Each row is a point. Each table stands for the endless flat space through its points: a line for two points, a plane for three, and so on. The two share one point or none. Which?
In the rows, 128 means zero.

First (2 x 4):
[[ 84 134 122  96]
 [114 164 122 111]]
Second, 2 rows:
[[109 147 129 103]
 [116 142 136 101]]
They share: [102 152 122 105]

First, 2 rows:
[[150 143 118 112 114 129]
 [144 146 127 118  93 120]]
Second (5 x 6):
[[148 159 142  86 116 128]
 [144 145 130  86  96 112]
 [167 174 127  91  99 118]
 [162 136 118 132 115 146]
 [137 119 108 116  86 119]]
They share: no point

First (5 x 6):
[[ 98 102 150 120 138 138]
 [115 123 128  77 114  71]
 [120 118 126  82 102  72]
 [ 90 140 150 102 110 114]
 [128 117 126  99 105  87]]
Second, 2 rows:
[[102 120 140 111 108 124]
 [ 95 118 138 107 102 129]]
They share: [109 122 142 115 114 119]

First, 2 rows:
[[117 146 137 143 109 108 123 127]
 [113 142 153 147 101 100 147  99]]
Second, 7 rows:
[[ 92 125 150 160 100 110 148 112]
 [ 99 165 117 140  94  78 102 118]
 [123 164 161 124 107 111 133 114]
 [ 98 152 162 120 110  95 126 126]
 [126 157 154 155 115 110 140 114]
 [138 140 198  97 105 123 148  94]
 [103  95 160 122  77 128 155  71]]
They share: no point

First, 5 rows:
[[143 123 175 109 138 128 131 100 146]
 [144 126 175 114 127 123 133 103 155]
 [121 132 153 165 148 142 127 115 131]
 [164 149 147  78 139 133 135 118 104]
 [143 142 131 101 170 162 109 139  71]]
Second:
[[139 160 136 100 160 150 149 143 141]
 [157 169 139 105 163 138 132 129 120]
 [154 147 158 124 135 132 114 101  87]
 [151 146 150 124 140 150 127 101 105]]
They share: no point

First (4 x 11):
[[128 141 150 101 118 127 144 165 115 155 139]
 [113 118 140 101  96 116 144 153 133 144 151]
 [124 133 147 100 111 120 150 161 117 152 140]
 [117 128 138 111 104 125 135 154 128 146 153]]
Second (4 x 11):
[[120 133 142 117 124 127 135 146 111 135 143]
 [136 117 125 119 119 140 142 160 116 143 162]
 [122 139 146 113 135 134 126 145 108 129 143]
 [ 87 148 154 130 103 118 139 146 125 148 126]]
They share: no point

First, 4 rows:
[[ 83 141 134 138  90 144 112 105 113 154 132]
 [ 89 131 118 145 118 133 115 122 152 148 115]
 [ 95 129 112 142 130 132 116 125 165 142 106]
 [113 140 113 141 105 121 108 102 142 178 123]]
Second:
[[121 166 129 137 110 139 123  81 147 133 117]
 [117 155 121 121 116 135 117  96 146 154 112]
 [ 98 132 122 149  99 142 108  99 125 140 124]
 [103 115 102 133  87 135 111 132 124 170 113]]
They share: [107 141 119 129 110 137 111 102 136 154 116]

First (5 x 12):
[[139 164 150 131 126 158  89 111 160 128 150 152]
 [141 146 155 146 120 162 117 138 151 144 137 124]
 [175 152 118 139 130 142  97 103 148  92 122 128]
 [154 123 160 159 141 140 137 159 139 141 115  94]
 [176 155 120 144 134 143  89 107 154  88 131 129]]
Second, 6 rows:
[[122 134 125 127 121  70  87 150 109 107  95  92]
 [131 121 145 104 118 113  97 119 135 135 131 121]
 [162 147 168 126 161 198 138 111 149 177 144 168]
 [144 144 140 135 147 111 113 138 116 122 113 113]
 [167 138 173 148 176 144 141 129 148 151  95 151]
 [131 132 151 121 118 142  98 130 148 160 110 140]]
They share: no point

First, 3 rows:
[[148 154 132 109 130 138 106 140 100 139 171 114 142 119]
 [136 124 142 105  98  88 160 120 142 135 129 114 142  93]
 [142 146 136 109 119 122 122 135 112 139 157 113 140 109]]
Second (5 x 14):
[[140 129 143  83 114 139 119 126 133 159 150 100 158  84]
 [151 148 132 110 121 107 133 115 119 130 164 107 147 106]
 [150 155 143 138 113  96 158 127 115 113 154 118 125 139]
 [147 160 122 117 148 120 152  96 123 136 164  87 164 121]
 [150 143 161 129  92 105 149 142 121 119 148 124 116 130]]
They share: [142 139 137 107 114 113 133 130 121 137 150 114 142 106]

First (2 x 18):
[[139 125 117 115 119 125 148 119 112 106 110 109 157 153 129 130 110  92]
 [134 130 112 150 104 135 133 154 142 131  90 144 142 143 109 120 110 122]]
Second, 5 rows:
[[142 131  92 139 124  95 136 133 122 124  72 114 139 116 153 152  81 102]
 [ 90 122  94 152 108 124 180 137 152  81 123 129 147 144 111 141  99 122]
 [144 128 124 122 111 139 138 131 119 120 105 123 156 159 114 117 120 101]
 [110 122 100 132 114 134 176 117 136  95 111 119 155 150 111 147 103 106]
 [116 137  95 131 113 132 178 111 128  99  96 107 165 153 111 145 109 104]]
They share: [137 127 115 129 113 129 142 133 124 116 102 123 151 149 121 126 110 104]

First (7 x 18):
[[145 143 151 130 139 129  88 167 133  85 107 116 119 134 130 108 113 160]
 [ 98 147 175 114 114 132 139 111 113 145 131  71 161  67 113 149 133 139]
 [125 162 140  72 142 158 163 110 109 147 168 106 149  77 142 156 117 123]
 [122 128 132 114 152 184 107 155 121 131 134  89 145 148 129 124 119 171]
 [126 119 139  97 143 150 140 112 109 111 157  69 188  75 128 127 169 166]
 [145 156 200 112 127 157 158 169 137 119 114  82 133  83 176  75 119  90]
 [141 152 153 137 135 138  94 170 127  86 100 115 118 138 128 107 105 159]]
Second:
[[134 153 181  87  97 137  91 161  81 157  83 118 159 102 102 121  97 185]
 [123 174 181  64 127 150  93 138  90 120  43 114 163 112  77 113  66 140]
 [144 155 124  90 131 178 141 127 107  84 132  95 141 130 127 151 129 142]
 [131 168 174 123 127 147  93 142 116 143 104  95 143 110 136 115 104 187]
 [148 165 173 126 122 184  98 132 111 147 114  90 140 110 167 117 110 189]
 [142 137 145 131 146 146 133 169 124  96 130 113 146  81 140 105 128 137]
 [132 140 170 169 158 144 126 163 137 111 125 107 140  60 167  77 116 144]]
They share: no point

First:
[[115 171 130 121 139 106 114 145 126 103  69 134 165  97 132 112 163 118
  133 163]
 [119 139  96 135 125 100  98 120 149 108 105 125 148 114 151 155 142 126
  121 141]
 [163 151  68 110 115 135  81 120 104 140  89 108 139 138 129  98 103 121
  185 182]
 [160 157  45 125 136 122  71  99 116 134  93  94 144 129 170 130 116 120
  162 175]
 [151 139 102 118 137 135  99 119 109 133 109 137 144 119 144  83 128 151
  145 154]
 [154 139  91  85 142 136 106 146  95 123  85 107 175 146 157 124 143 114
  147 153]
 [129 139 102 133 121 100 114 114 145 110 121 139 144 120 145 135 148 144
  115 137]]
Second:
[[150 166 111 131 125 125  73 124 106 113 131 148 154  83 110 129 147 163
  132 115]
 [124 108 121 127 133 115 150 132 150 104  92 132 128 131 169  91 116 122
  150 149]
 [136 145  87 125 120 128  92 130 104 128  95 137 140 134 123 122 147 138
   99 150]
 [113 133 105 137 128 117 126 147 123 130 101 156 148 128 138  85 115 124
  128 134]
 [129 141 116 159 140 112 107 138 116 113 129 165 171  97 136  92 125 146
  134 109]
 [151 123 128 139 137 115 121 121 141  83 122 143 141 100 151 112 133 150
  146 121]]
They share: no point

First:
[[117  94 100 142 127 117 137 111 108 119 102 128 120 150 112 145 135  92
  110 129 149 164 123 117]
 [113 120 106 125 100 133 137  79 127 148 143 122 147 156 101 141 124 122
  124 128 120 181 129 143]
 [ 98  97  97 165 133 133 158 126  90 113  96 140 115 137 122 146 165 109
  112 103 111 127 132 114]
 [118  75 127 138 120 101 118 106  99 112 127 126 104 175 133 150 160  71
   82  96 124 142 106 120]]
Second:
[[107 113 104 153 117 135 147  99 109 127 120 137 135 148 111 143 151 109
  115 106 110 154 135 132]
 [110 119 105 159 117 137 146  94 112 125 120 142 141 149 108 142 153 103
  114 101 109 159 140 136]]
They share: [104 107 103 147 117 133 148 104 106 129 120 132 129 147 114 144 149 115
 116 111 111 149 130 128]

First:
[[143 110 113 144 129 163 139 140 129 130 116 157 116 165 153 111 123 119
  122 135 112 120 103 161]
 [142 117 120 142 135 160 135 143 123 125 115 151 123 160 149 118 128 116
  117 137 119 116 103 155]]
Second, 5 rows:
[[120 109 132 122 141 148 124 131 117 132 115 127 139 142 128 124 138  92
  115 137 131 100  97 136]
 [115 106 127 120 132 145 123 120 110 136 121 125 134 142 124 121 128  83
  115 132 125  87  98 137]
 [134 122 145 132 153 139 122 144 129 127 114 138 154 144 135 122 158 117
  128 148 129 136  98 145]
 [105 105 140 104 146 154 103 143 130 147 114 140 149 148 107 119 142  94
  114 137 151 105 111 140]
 [102 102 134 107 126 133 103 112 123 156 134 133 149 144 104 106 133  85
  130 130 125  99 105 149]]
They share: no point

First:
[[130 112 143  88 170  90 163 141 144  83 131 150 126 142 117 128 143 115
  136 113 135 158 151 147]
 [123 142 101  78 140 116 160 117 127 154  94 132  77 127 140 163 149 113
  105 114 112 113 188 158]
 [170 142 104 102 159 147 127 176 129 135 113 164 132 138 128 148 136 149
  106 121 120 134 146 138]
 [140 143 149  85 144  87 137 174 173  70 118 149 142 118 118 132 159 135
  120 101 128 177 158 126]
 [108 170 130 108 111 105 115 130 143 129 103  98 114 120 132 174 128  97
  148 125 126 148 178 128]
 [153 113 155  66 217 105 153 164 143  99 153 174 139 183 121 127 120 131
  145 131 142 152 151 172]
 [139 153 187  69 177  65 143 125 161  85 137 138 120 166 115 137 111 132
  154 121 133 170 191 137]]
Second, 2 rows:
[[139 129 122 107 151 107 146 137 124 110 114 140 121 137 116 144 131 130
  120 118 120 144 140 121]
 [154 126 104 128 133 122 149 131 136 116 132 134 127 119 122 147 146 112
  132 100 141 135 158 133]]
They share: no point

First:
[[101 140 143 140 100 133 133 119 120  95 173 108  91 173 135 115 120 112
  121 107  74  92 126 120]
 [113 141 104 142 134 112 139 148 125 123 139 142  85 105  98 150 137 179
  141 133 121 127 148  84]
 [107 181 156 149 132 120 161 144 136 151 144 131 114 120  94 143  98 153
  153 113 120 133 191 101]
 [114 139 137 142 121 110 132 136 119  94 177  98  87 153 142 112 123 113
  112 123  81  85 129  94]
 [104 144 118 129 121 109 144 133 133 114 154 119  92 126 113 126 135 146
  116 137 109 110 144  89]
 [110 160 138 151 112 145 149 138 122 136 129 151 108 127  85 152 114 168
  162  98 114 140 162 121]]
Second:
[[104 138 143 129 146 122 169 159 147 132 146 129 125 150 106 134 133 153
  120 100  95 125 173 119]
 [116 140 157 151 132 148 145 123 137 138 130 117  95 126 106 112 135 131
  136 100 121 101 151  93]
 [116 154 129 137 118 114 151 153 121 114 150 129 113 132 106 138 119 151
  128 118  99 125 153 109]]
They share: [118 152 136 143 118 124 146 142 122 119 144 125 105 127 106 130 122 144
 132 115 107 117 149 102]

First, 5 rows:
[[101 111 175 128  87 151 139 100 120 156 124 158 116 106 133 159 145 160
  172 139 130 133 141 140]
 [110 129 124 117 145 117 129 128 161 148 103 103 134 162 108  87 117  97
  106  99 157 113 178 121]
 [125 116 172 112  81 145 122 110 135 150 114 156 118 103 119 150 153 151
  162 133 121 142 152 131]
 [123 115 175 116  74 148 126 103 128 155 115 163 114  96 123 159 155 162
  169 138 119 145 145 136]
 [105 110 166 106 123 141 118 142 157 126 122 122 136 143 115 114 137  99
  140 113 137 116 180 111]]
Second, 4 rows:
[[128 120 160 114  96 130 132  97 136 156 121 154 132 118 117 141 143 139
  154 120 138 124 160 133]
 [112 154 140 126 101 167 123  87 143 166 136 129 111  78 149 161 142 151
  132 137 125 130 143 126]
 [107 148 139 131 105 157 120 103 134 149 119 128 113  96 141 143 143 150
  134 135 131 132 137 135]
 [ 93 160 149 145  89 153  94 119 104 143 105 146 101 108 125 131 173 160
  162 147 143 128 141 165]]
They share: no point

First:
[[130 117  95  86  89 129 108 123 120 102 119 151 106 153 143 136 161 114
  134  97 111  99  94 146]
 [114  99  80  90 123 121 104 131 148 106 124 135 106 122 171 146 132 114
  124  83 125 111  98 152]
 [115 113 130 148 133 120 110 163 200 146 150 126  93 148 146 180 125 122
  104 108 112 140 128 147]
 [118 109 113  74  58 105 102 129 158 124 116 146  98 190 135 149 148 139
  134 101  84  91  91 151]
 [115 117 140 144 109 132 124 157 176 148 158 136  89 176 118 164 155 116
  130 104  88 148 102 153]
 [122 137 143 107 121 155 104 173 125 116 123 145 127 146 101 135 179 100
   98 141 122  90 146 151]]
Second:
[[130 112 109  95 142 137  88 123 147 117 134 110 123 142 116 136 143 138
  135 120 124  90 111 179]
 [137 122 130 100 116 148 110 107 170 132 138  95 102 169 117 150 145 149
  116 114 131  93 114 193]
 [126 156 109 117  86  93 128 139 158 132 137 135  96 188 135 153 172 107
   93 113  83 151 125 167]
 [126 140 115 103 104 109 140 153 153 167 122 108 113 192 134 158 163 108
   91  82 102 126  83 145]
 [126 119 133 109 107 145 122 141 168 146 128 114 101 168 134 161 145 126
  100  97 129  99 104 154]
 [105 133 107 146  92 140  90 128 191 131 147 139  80 172 147 139 132 119
   77 121 126 107 115 173]]
They share: [121 119 119 112 114 130 106 151 154 122 130 139 107 148 136 153 149 115
 112 112 115 110 121 148]

First (2 x 24):
[[145 148 100 119 148 101 166 120 153 104 142 116 168 138 127 138 120 139
  149  95 139 143 121 134]
 [130 143 110 154 123 116 141 135 133 129 112 101 138 153 107 163 115 154
  129 110 144 153 101 154]]
Second, 4 rows:
[[157 140 104 122 133  95 143 124 153 108 101 111 149 159  91 149 104 146
  146  96 155 135 115 154]
 [142 169  90 118 133 107 148 131 140 115 124  96 151 157 116 169 105 120
  155  84 127 128 110 141]
 [122 143 114 158 142 118 158 141 147 115 135 103 146 139 122 143 121 158
  124 107 133 157 107 144]
 [137 132 118 153 134 109 151 131 148 111 116 107 146 145 103 139 119 169
  120 106 148 154 115 150]]
They share: no point

First (5 x 24):
[[128 144 135 110 145 126 148 151 164 106 143 121 144 125 117 166 141 119
  141 100  90 116 115 156]
 [109 150 120 132 155 125 134 145 150 102 157 114 158 139 110 166 122 118
  153  99 104 125 126 147]
 [105 126 101 150 148 133 137 139 148 110 142 128 111 130 139 131 108 134
  149  95 119 151 101 135]
 [137 138 135 110 136 125 115 145 148 126 158 134 177 168 123 169 114 116
  169  85 115 121 163 165]
 [103 147 131 134 157 118 119 147 142 112 172 120 171 149 118 161 110 107
  150 114 109 124 124 146]]
Second:
[[121 142 108 146 163 110 111 138 128 123 145 134 152 153 117 144 118 115
  161  76 114 126 105 165]
 [113 118 140  84 145  96 117 159 183 103 178 145 135 155 165 151 124  88
  135 122  99 141  72 142]
 [118 128 141 130 142 146 145 134 152 114 140 146 132 126 157 136  91 133
  121 119 110 121 125 149]
 [105 153 127 153 128 167 159 151 131 138 136  87 134 116  87 163 128 148
  177 112 115 139 183 120]
 [105 119 125 159 121 142 123 172 163 133 159 125 169 116 127 133 111 142
  147 140 127 151 137 137]
 [ 92 159 135 103 171 116 137 154 150 126 142 123 118 150 128 153 122  99
  165 125  86 137 108 120]
 [123 129  98 139 156  93 111 177 153 132 177 113 159 157 106 143 131 109
  181  85  99 156  95 148]]
They share: [117 132 127 128 145 125 129 146 150 118 153 131 141 140 134 147 115 119
 147 104 110 132 115 148]
